Rows are points. A path goes straight from each point to the next, and from the last back to the first. The post is the endless flat space through its rows: a point in 2 columns, a line in 3, a plane in 4, and so on, so that a path can go around it. Count how often the path circles the post. Going back the other way cancels.
(in the rows, 128 means zero)

Post, one row:
[[124 134]]
Path, 25 rows:
[[102 177]
 [132 147]
 [168 116]
 [126 115]
 [ 88 120]
 [ 91 162]
 [130 187]
 [135 140]
 [154  94]
 [114  84]
 [ 95 132]
 [ 93 161]
 [126 165]
 [139 141]
 [153  92]
 [124 118]
 [ 97 121]
 [103 180]
 [111 180]
 [ 90 159]
 [130 180]
 [163 144]
 [142  91]
 [105 105]
 [ 85 144]]
Times around: 4

Post:
[[161 117  86 129 121 167]
 [122 135 116 142 145 126]
 [116 126 167 105 145 100]
 [125 143 181 170 133 113]
 [105 119  94 127 112 150]]
Path (25 x 6):
[[129 115 156  53 127 162]
 [130 105 123 150  87 189]
 [121 106 156 150 121 116]
 [154 118  63  94 159 116]
 [186 142  77 107 161 138]
 [115 164 138 182 136 160]
 [136 123 122 189 168 166]
 [168  86  56 127 116 154]
 [155 120 102  88 139  94]
 [ 90 162 100  76 181  86]
 [104 131 180 100 110 129]
 [131 157 159 174 115 140]
 [123 150  99 164 151 157]
 [ 95 113 144 151 138 134]
 [122 116 135 154 136 116]
 [ 95 101 147 185 125 160]
 [125 117 117  94 191 148]
 [108 116 145 127 144 107]
 [108  94 122 164 136 126]
 [130  96 164 176 130 123]
 [148  83  89  77 110 122]
 [142 157 123 109 107 136]
 [ 91 146 115 117 106 171]
 [115 126 133 170 176 145]
 [ 65 145 127 197 115 152]]
Times around: 3

Post:
[[ 93 124 159 147 163 175 160 163  70]
 [142 125 177 112 179 131 118 126 112]
 [ 92 128 108 125 127 103 153 131 107]
 [142 133 110 143  93  74 146 119 166]
 [125 137 119 131  72 107 151 114 103]
 [131 112  87 155 104  97 118 122 152]
 [114 118 182 134 153 121 112 160  92]
 [ 99 153 167 126 151 147 116 143 106]]
Path:
[[135 121 101 128 206 128 131 112 102]
 [136 105 121 199 103 136 169 127  73]
 [112  93 127  83 190  45 132  79 140]
 [113 106 112 151  82  98 115 153 146]
 [ 91 159 163  99 112 150 120 166  93]
 [136 104 104 119 180  93 110 124 134]
 [121 135 154 155 153 150 166 115  70]
 [ 96 114 120 183 132 132 151 152  92]
 [109 101 174 130 160  97 127 138  95]
 [129 113 187 136 114 147 190 138  75]
 [126 141 131 102 125  93 148 149 164]
 [164  74 137 173 171 134 161 168 115]
 [117 162 146 132 122 153 172 145  54]
 [175  96 127 198 112 166 155 116  94]
 [ 66  93  91 149 170 150 119 139  83]
 [124  96 129 141 119 130 122 119 123]
 [168 125 132 108 125 122 182 108 125]
 [145 150 170 105 140 109 171 144  86]
 [136 155 186 122 165 102 124 141 114]
 [ 86 161 107 158 121 152 135 103 121]
 [ 89 137 124 101 157  92 120 104 168]
 [123 148 171  87 124 139 139 124 133]
 [120 126 138 107 165 132 142 138  90]
 [163 148 109 121 111  92 114 109 163]
 [128 118 114 156 127 123 123 149 110]
 [130  78 139 173 191 118 115 159  96]
 [ 98 103  88 176 115 166 116 109 111]
 [150  95 115 156  73 118 129 100 156]
 [105 115 134 167 107 131 117 154 130]
 [110 110 131  99 208 165 151 149 113]
 [ 80 206 135  49 172 167 113 119 115]]
Times around: 5
